Each row is a point. Each copy is the shape, with its points in the same order, turned, moved and blurred by noise. Say if it was mirrored as well.

Shape:
2.8; 6.2; -4.3
-3.0; -4.9; -8.1
-4.8; -2.9; 1.4
2.8; 1.3; 0.1
-0.9; 9.3; -3.7
-4.0; -0.9; -0.3
-4.6; 3.6; 8.3
Copy 1, 7 rows:
2.4; -2.6; -5.2
4.4; -2.0; 7.5
-3.1; 3.8; 4.4
-3.3; -2.8; -1.1
3.6; 1.1; -7.0
-1.5; 2.9; 2.7
-7.8; 7.7; -2.3
Copy 1 is: mirrored
Copy 2 (7 x 3):
2.3; -5.9; -2.3
-2.6; 5.0; -7.6
-4.7; 4.0; 1.7
3.9; -0.7; 0.2
-1.2; -9.4; -1.4
-3.1; 2.0; 0.6
-5.2; -2.2; 9.6
Copy 2 is: mirrored
Copy 3:
1.2; -7.0; -2.3
-8.3; -1.2; 5.2
-1.8; 5.3; 0.8
3.1; -1.7; 1.6
-0.2; -5.7; -6.4
-2.0; 3.0; 0.2
4.3; 7.2; -5.3
Copy 3 is: only turned

Shape (7 x 4):
-5.6; 4.1; -0.9; 4.3
-6.3; 5.2; -1.4; -1.7
3.1; 4.9; 1.2; 2.6
3.8; -10.3; 1.3; -6.2
-1.5; 1.8; -3.8; 3.1
0.7; 6.4; 2.6; 5.0
0.7; -8.0; 3.8; -1.9
Copy 1 (7 x 4):
0.0; -1.1; -3.2; -4.7
3.2; -5.1; -0.7; -6.3
2.7; 3.8; 1.5; -1.4
-1.7; -7.7; 8.9; 10.1
2.5; -1.8; -3.6; 0.3
0.3; 4.5; -0.7; -3.6
-4.4; -5.3; 6.3; 6.1
Copy 1 is: only turned
Copy 2, 7 rows:
-1.0; 0.9; 0.6; 7.3
2.9; 0.5; 4.8; 6.1
-4.4; 1.7; 2.3; -0.5
7.6; -2.4; -3.2; -10.0
-0.9; 3.6; 0.6; 3.4
-8.1; 0.1; 3.0; 4.2
5.5; -4.0; -4.0; -5.2
Copy 2 is: mirrored

Shape (8 x 4):
-5.0; -0.5; 3.3; 2.2
2.0; 2.2; 2.1; -2.1
-0.2; -1.6; 0.1; -1.8
1.9; 1.5; 3.7; -4.5
-5.6; 6.5; 0.6; -1.8
-6.6; -1.7; -10.4; -5.3
1.6; -2.1; 0.1; -4.0
9.0; -1.9; 4.4; 9.5
Copy 1:
0.2; 0.5; -6.6; -2.2
-2.0; 5.3; -1.4; 3.1
-3.6; -0.6; -2.8; 3.1
-3.8; 5.9; -1.7; 4.1
-4.5; 2.3; 0.8; -6.9
-8.0; -9.7; 3.5; -1.3
-3.5; 0.9; -2.1; 5.0
9.6; 5.7; -3.8; 8.1
Copy 1 is: only turned
Copy 2:
2.9; -0.8; 1.3; -5.2
1.0; -2.2; -1.9; 2.2
1.2; 1.6; 0.3; 0.9
0.2; -3.6; 0.1; 3.2
-4.9; -3.2; -2.2; -4.9
-7.8; 10.4; 1.7; -1.2
0.8; 0.8; 1.3; 4.4
13.9; -1.1; -7.1; 2.2
Copy 2 is: only turned
